Every row gives one point. The window is the flat piece filled in between its corners: a triangle in 3 columns, a solid with four corners in 4, and so on. A path goes straight from each point to the next, and from the last back to the first. After which points does the path pass through the window?
In the rows, zero is written as 128.

Window:
[[126 168 123 138]
 [101 179 153 158]
 [ 65  79 109  69]
 [141  46 130 174]]
Path:
(1): [123 148 164 148]
(2): [142 152 175 144]
(3): [113 169 108 187]
(4): [ 47  91  71 105]
(5): [102  75 153  64]
(6): [134 168 142 124]
(7): [111 154 108 152]
(8): [ 64 163 100 170]
Through the window after points: 4, 6, 8

Window:
[[155 173 120 102 121 135]
 [233 205  24 156  43 129]
 [101 110  88 122 113 133]
 [144  64 139 128 139 125]
 [ 96 120 172 165 163 119]
 [ 98 115 165 119  89 112]]
Path:
(1): [180 148  82 127  64 162]
(2): [153 154  89 109 123  71]
(3): [194 190  63 157  78  91]
(4): [190 200  56 138  39 169]
(5): [130 114 107 154 119 191]
(6): [152 159 109 123 136  85]
(7): [141 127 127 127 127  81]
(8): [155 122 139 143 115 145]
(9): [163 171  82 152  93 168]
(10): [185 160  92 124 127 105]
(11): [126 114 119 104 105  77]
(12): [135 145 102 140 136 207]
Through the window after points: 11

Window (8 x 8):
[[182 117  33 115 100 123  90 149]
 [193 228 122 121 140 128 171 105]
 [148 122 191  99  81 122 140 103]
 [195  75  96 129 156 207 187 126]
 [142  98 134  61 193 134 124  28]
 [ 93 142  53 169 190 152 137 141]
 [152 168 139  27 143  83 181 106]
 [104  97 137 149 170  63 110 114]]
Path:
(1): [188 137 102 122 157 151 101 154]
(2): [141 153  65 110 102 103 161  85]
(3): [165 136 100 104 104 134 167  60]
(4): [157 124  99  87 202 179 125 200]
(5): [175 162 148 100 135 146 123 164]
(6): [155 155 124 125 117 122 166 102]
(7): [162 127  63 122 141 141 156  94]
(8): [181  70 126  92 135 157  76 178]
(9): [196 129 143  82 170 181 151 144]
(10): [153  86  89 115 149 147 175  75]
(11): [131 103  97 101 150 120 158  83]
(12): [137 108 118  90 155 127 120 127]
(13): [218 125 128  74 194 164 125 166]
(14): [157 157 127 120  84 119 198  57]
(15): [151 130  85 149 127 147 189 104]
(16): [192 139 113  95 187 171 116 144]
Through the window after points: 1, 7, 9, 15

Window (8 x 8):
[[102  73  87 115  45 181 191  75]
 [ 75  71 101 151 159 105 117 151]
 [138 103 128 181 109  83 118 170]
 [147  98 143 172 112 125  60 146]
 [ 61  43 132 134  74 127 184  64]
 [238 134 172  65  70 146 140  97]
 [ 93 141 134 186 144 128 113 146]
 [138 101 167 165 127 143 108 190]]
Path:
(1): [149  88 165 217 195 124 106 109]
(2): [127 110 135 138  96 109 100 175]
(3): [ 37  81 132  82  78 129  91 118]
(4): [132  86 123 174 129 123 144 126]
(5): [178  87 123 137 121 168 151 114]
(6): [ 51 113 153 144  55  87 138 172]
(7): [ 97 176 155 133  51 109 107 136]
(8): [147  58 106 154 144 149 145 102]
(9): [146 102 125 209 135 162 124 130]
(10): [131  98 164 100  66 115 113 127]
(11): [110 111 135 110  72  77 148 161]
(12): [146  97 137 196 145 202 104 115]
(13): [174 111 111 176 131 167 153 126]
(14): [ 75 124 166 158 115  89  43 188]
(15): [ 85 139 162 116  72  89 150 134]
(16): [166  49 121 165 123 192 121 136]
Through the window after points: 3, 11, 15
